Every row gives one point. Each copy is the shape, with its points in the same order, turned, moved and blurred by noise. Some copies are also mirrored. Which?

Shape:
-14,-48
40,-44
30,-5
18,0
-24,7
Copy 1:
25,19
32,-36
-14,-36
-18,-27
-20,22
Copy 1 is: mirrored
Copy 2 (5 x 2):
-6,-40
49,-38
45,-3
28,8
-11,14
Copy 2 is: only turned
Copy 3:
-26,-31
25,-47
32,-7
20,0
-16,25
Copy 3 is: only turned

Shape, 7 rows:
-1,18,-7,16
-16,-31,7,20
-11,-59,12,-44
-6,-18,32,0
35,-32,-42,-12
-16,21,-18,-26
-25,22,17,17
Copy 1, 7 rows:
-6,-4,-1,38
-19,-32,21,-7
9,4,19,-60
-4,-6,43,1
41,-28,-27,-13
1,35,-17,12
-29,10,22,38
Copy 1 is: only turned
Copy 2:
7,13,2,25
-21,-22,-32,9
-32,-44,-20,-51
-26,-27,1,9
48,-24,-35,-27
-2,30,4,-18
-29,18,7,30
Copy 2 is: only turned

Shape, 14 rows:
36,4,2,22,-17,-13,26,6
31,28,22,-30,24,23,23,23
9,16,-31,2,-33,0,17,-31
-14,-20,-4,0,-33,-12,-17,-5
29,-16,13,-25,-27,21,-17,9
1,32,-14,20,17,16,2,-4
5,4,26,28,11,13,-15,-33
-2,8,27,-27,23,-6,-26,-12
7,2,23,25,-34,18,2,-12
22,3,13,22,8,46,-26,20
12,3,5,29,3,37,19,-12
-11,-2,-9,13,19,10,-13,-21
4,5,-22,-20,-26,-12,5,-6
-5,1,-25,-21,-12,9,-8,10
Copy 1 (14 x 8):
32,-6,22,38,-13,-16,21,11
28,34,-3,1,10,10,12,55
22,0,-4,8,-37,-5,35,-31
1,-32,16,-12,-21,-18,-5,-14
32,-32,-2,-17,-15,12,-8,26
8,28,-12,28,4,2,1,-12
18,4,34,17,8,27,-17,-23
14,20,25,-34,12,1,-23,5
9,-17,24,25,-28,24,-6,-2
20,-9,-13,26,18,25,-34,13
8,0,4,34,7,32,16,-7
5,5,5,1,16,3,-5,-33
12,-5,-3,-14,-27,-25,18,-5
2,-7,-24,-15,-11,-17,5,-2
Copy 1 is: only turned
Copy 2, 14 rows:
42,26,10,23,-22,-4,13,-4
31,14,20,-31,10,-51,-5,8
22,5,-28,23,-3,8,5,-42
-2,-15,-17,8,-16,37,-1,7
39,2,-14,-23,2,18,-11,17
-4,25,8,22,9,-24,-22,-18
-6,15,42,6,11,24,-12,-14
-20,4,18,-38,12,1,2,6
30,-3,21,9,-18,29,-19,-17
22,23,22,1,15,6,-52,24
30,7,30,29,18,-2,-25,-13
-17,3,11,17,25,9,-10,-5
12,1,-32,4,-12,3,11,-11
2,-5,-31,3,6,-4,-10,5
Copy 2 is: mirrored
Copy 3, 14 rows:
24,-3,-4,5,-37,-4,14,30
60,-12,50,15,-7,3,-21,10
-17,17,13,-17,-50,8,-6,4
-23,-6,1,-35,2,-14,-2,22
23,-4,25,-40,8,18,-7,38
8,27,13,26,-7,-6,-23,-1
6,31,14,5,19,-6,26,-4
26,2,32,-23,28,-23,-7,-17
-8,18,24,-3,-5,-1,25,38
27,28,12,14,32,15,-13,39
3,18,19,28,-4,22,10,16
-8,15,4,5,15,-1,-8,-14
-4,-7,13,-31,-31,-6,-21,9
-5,-5,15,-21,-6,4,-40,12
Copy 3 is: mirrored
